Every row gives one point. The points of each table are mixes of a few directions, plus a little noise. How many directions does each table use, and how many do they share? Where both have some left over, give the other angles between the two spaces (their principal angles), to ten degrees, smallest first.
In the rows, zero is written as 128.

First:
[[110 130]
 [165 127]
 [193 128]
 [ 75 129]
 [100 129]
 [164 129]
 [ 89 130]]
Second (5 x 2):
[[140  93]
 [123 142]
 [136 105]
 [137 100]
 [104 200]]
Directions: first 1, second 1, shared 0; angles 70

First (5 x 4):
[[120 103 140 128]
 [ 86 103  94 115]
 [164 155  80 105]
 [175 150 141 130]
 [ 95 129 184 162]]
Second (5 x 4):
[[ 99  57  84 151]
 [168 164 178 125]
 [105 107  99 129]
 [126 154 130 115]
 [142 158 149 119]]
Directions: first 3, second 2, shared 1; angles 40

First, 9 rows:
[[112 113 135 128 143 158  92  92 132]
 [113 108  85 156 135 123 144 105 116]
 [110 135 139 124 111 131 166 108 171]
 [149 144 148 147  96 139 134 136 127]
 [141 136 150 142 101 119 141 125 143]
 [ 98 140  33  51 219 145 135 230  60]
 [165 136 181 153  96 154  76 118 117]
 [136 113 152 136 117  86 123 105 148]
 [127 126 127 117 132  98 142 136 138]]
Second (8 x 9):
[[129 143  98 146 107 116 188 147 126]
 [ 92 110 107 103 145  69 182 110 174]
 [145 152 107 160  98 144 165 156 104]
 [ 82 100 111  91 156  55 180 101 187]
 [151 130 163 132 132 175  49 126  98]
 [136 132 135 133 125 143 111 131 116]
 [149 135 147 141 122 167  84 135 100]
 [137 122 156 121 140 154  67 119 117]]
Directions: first 5, second 2, shared 2

First (9 x 12):
[[106 128  85 148  83 134 160 116 159 159  75 124]
 [142 115  78 128 102 100  96 160 184 115 157  56]
 [100 108  95 139 126 141 165 168 144 171 136 112]
 [112 139 174 129 142 153 144 133 143 116  88 110]
 [152 124 119 127 107 124  95 145 188 107 139  82]
 [144 117 103 135 108 138 128 124 139 158 152 172]
 [126 130 173 114 182 115 103  89  17  98 135 158]
 [139 175 158 104 143  96 158 108 103 108 152 190]
 [129 114 169 129 160 152 102 106  74 119 119 146]]
Second:
[[154  85 148 197 172 167 112 118 152  97 108 105]
 [147 115 112  98 130  94 203 165 104 100 115  69]
 [175  81 148 201 178 175 158 107 119 114 145 140]
 [ 92 156 127 113 104 106  53 113 171 173 133 156]
 [ 84 167 126  93  95 107  56 119 151 163 125 166]
 [146 126 127 166 129 187 151 120 113  91 145 105]
 [105 149 126  89 110  86 101 124 134 172 131 168]
 [138 117 132 112 140 136 164 150  83  92 101 126]
 [113 154 116 108 102  98 115 122 149 165 154 136]
 [130 135 116 101 117 117 165 146 105 113 123 106]]
Directions: first 6, second 5, shared 1; angles 30, 50, 70, 90

First (9 x 18):
[[136 131 135 106 134 136 109 141 121 129 124 130 110 106 125 108 124 128]
 [ 63 140 170 106 120 170 105 140 146  88  98 123  87 212 101 159 143 249]
 [158 117  96 121 136  87 152 107 134 110 136 135 119 127 101 110 124 108]
 [ 94 120 139 141 123 128 149 115 147 103 112 124 121 187 109 162 134 185]
 [138 120 130 150 128 130 135 132 118 160 132 125 157  86 158 131 120  82]
 [170 118  86 137 134  82 157 105 127 129 149 134 142 108 120 110 123  71]
 [144 162 116  99 124 144  83 145 111 135 151 132 124 111 139  95 137 110]
 [129 113 151 131 136 143 123 143 119 152 113 125 130  83 146 125 115 110]
 [117 130 128 160 117 132 138 124 127 147 136 123 162 132 153 151 131 111]]
Second (10 x 18):
[[116 192 100 107 112 143  78 130 120 122 167 138 140 154 142 124 144 144]
 [137  84 160 162 138 129 140 150 115 177 109 105 170  97 163 147 122  95]
 [149 194  90 100 123 142  64 141 101 153 178 142 153  87 165  99 131  83]
 [152  95 153 124 137 126 120 154 116 147 114 107 129 129 129 114 137 115]
 [112 137 115 143  98 129 163  99 148  77 141 134 103 212  89 125 158 152]
 [ 96 127 134 149 118 143 171  99 150 100 113 154  92 103 113 131 108 128]
 [126  95 150 115 157 115 139 131 134 130  92 126 112  99 115 139 100 156]
 [117 104 142 120 146 117 142 125 138 118 100 128 110 125 112 143 111 164]
 [125 111 161 123 130 154 126 144 124 133 108 125 104 104 127 113 124 128]
 [150 142  79 138 124  82 139 107 131 122 162 125 164 173 124 137 142 111]]
Directions: first 4, second 6, shared 4
